Rows are points. Each copy is the shape, with its points in the same order, turned, moved and blurred by noise. Some copies are also mirrored. Which?

Shape (6 x 2)
[[-0.05 -0.21]
 [-0.13 -0.72]
 [-0.40 -0.09]
 [ 0.24 -0.16]
 [ 0.10  0.41]
 [ 0.31  0.25]]
Copy 1 (6 x 2)
[[-0.19  0.11]
 [-0.36  0.64]
 [-0.48 -0.03]
 [ 0.10  0.13]
 [ 0.08 -0.43]
 [ 0.25 -0.20]]
Copy 1 is: mirrored
Copy 2 (6 x 2)
[[-0.34 -0.01]
 [-0.84 -0.09]
 [-0.37  0.35]
 [-0.19 -0.27]
 [ 0.31  0.06]
 [ 0.25 -0.18]]
Copy 2 is: only turned
Copy 3 (6 x 2)
[[ 0.11 -0.07]
 [ 0.20 -0.63]
 [-0.28 -0.01]
 [ 0.39  0.06]
 [ 0.14  0.55]
 [ 0.40  0.44]]
Copy 3 is: only turned

Shape (7 x 3)
[[-0.09 -0.21 -0.47]
 [-0.19 -0.10  0.22]
 [-0.24 -0.52  0.13]
 [-0.07  0.17  0.42]
 [-0.26  0.32 -0.35]
 [ 0.14 -0.50 -0.65]
 [-0.10 -0.23  0.25]]
Copy 1 (7 x 3)
[[ 0.52 -0.03 -0.19]
 [-0.16  0.07 -0.08]
 [-0.04  0.17 -0.50]
 [-0.34  0.00  0.22]
 [ 0.42  0.11  0.32]
 [ 0.70 -0.30 -0.55]
 [-0.21 -0.01 -0.20]]
Copy 1 is: only turned
Copy 2 (7 x 3)
[[ 0.12  0.23 -0.43]
 [-0.32  0.41  0.08]
 [-0.51  0.44 -0.34]
 [-0.34  0.29  0.38]
 [ 0.39  0.42  0.03]
 [ 0.11 -0.01 -0.79]
 [-0.45  0.27 -0.03]]
Copy 2 is: only turned
Copy 3 (7 x 3)
[[-0.37 -0.37 -0.21]
 [-0.31  0.14  0.06]
 [-0.62 -0.17  0.27]
 [-0.07  0.41  0.04]
 [-0.15 -0.09 -0.57]
 [-0.28 -0.85 -0.06]
 [-0.35  0.06  0.06]]
Copy 3 is: only turned
Copy 4 (7 x 3)
[[-0.35 -0.35  0.03]
 [-0.10  0.25  0.13]
 [-0.16  0.12  0.50]
 [ 0.08  0.48 -0.07]
 [-0.50  0.04 -0.34]
 [-0.31 -0.67  0.22]
 [-0.03  0.17  0.21]]
Copy 4 is: only turned

Shape (9 x 4)
[[-0.41  0.10  0.26 -0.39]
 [ 0.33 -0.34 -0.06  0.38]
 [ 0.62 -0.58  0.54 -0.35]
 [ 0.51 -0.15  0.17 -0.11]
 [-0.05 -0.48 -0.21  0.02]
 [-0.11  0.08 -0.01  0.44]
 [-0.43  0.15  0.10  0.42]
 [ 0.46 -0.08  0.08  0.40]
 [ 0.07  0.11  0.15 -0.05]]
Copy 1 (9 x 4)
[[-0.29 -0.54  0.17 -0.31]
 [ 0.18  0.15 -0.24  0.42]
 [ 0.48 -0.73 -0.56  0.42]
 [ 0.48 -0.21 -0.34  0.06]
 [ 0.14 -0.08  0.30  0.32]
 [-0.19  0.25 -0.02  0.03]
 [-0.53  0.24  0.06 -0.06]
 [ 0.14  0.25 -0.40  0.18]
 [-0.01 -0.16 -0.14 -0.17]]
Copy 1 is: mirrored
Copy 2 (9 x 4)
[[ 0.24 -0.27 -0.34  0.36]
 [-0.11  0.66 -0.03 -0.22]
 [ 0.12  0.94 -0.23  0.71]
 [-0.07  0.58  0.08  0.37]
 [-0.23  0.33 -0.47 -0.12]
 [ 0.14  0.14  0.05 -0.35]
 [ 0.34 -0.13 -0.05 -0.42]
 [ 0.04  0.63  0.27 -0.13]
 [ 0.09  0.12  0.07  0.16]]
Copy 2 is: mirrored
Copy 3 (9 x 4)
[[ 0.16  0.15  0.62  0.14]
 [-0.47  0.27 -0.33 -0.23]
 [-0.77  0.55  0.04  0.62]
 [-0.50  0.10 -0.10  0.30]
 [-0.49  0.30  0.22 -0.37]
 [ 0.10  0.11 -0.16 -0.34]
 [ 0.36  0.22  0.02 -0.38]
 [-0.31  0.11 -0.47 -0.03]
 [-0.06  0.02  0.09  0.11]]
Copy 3 is: only turned
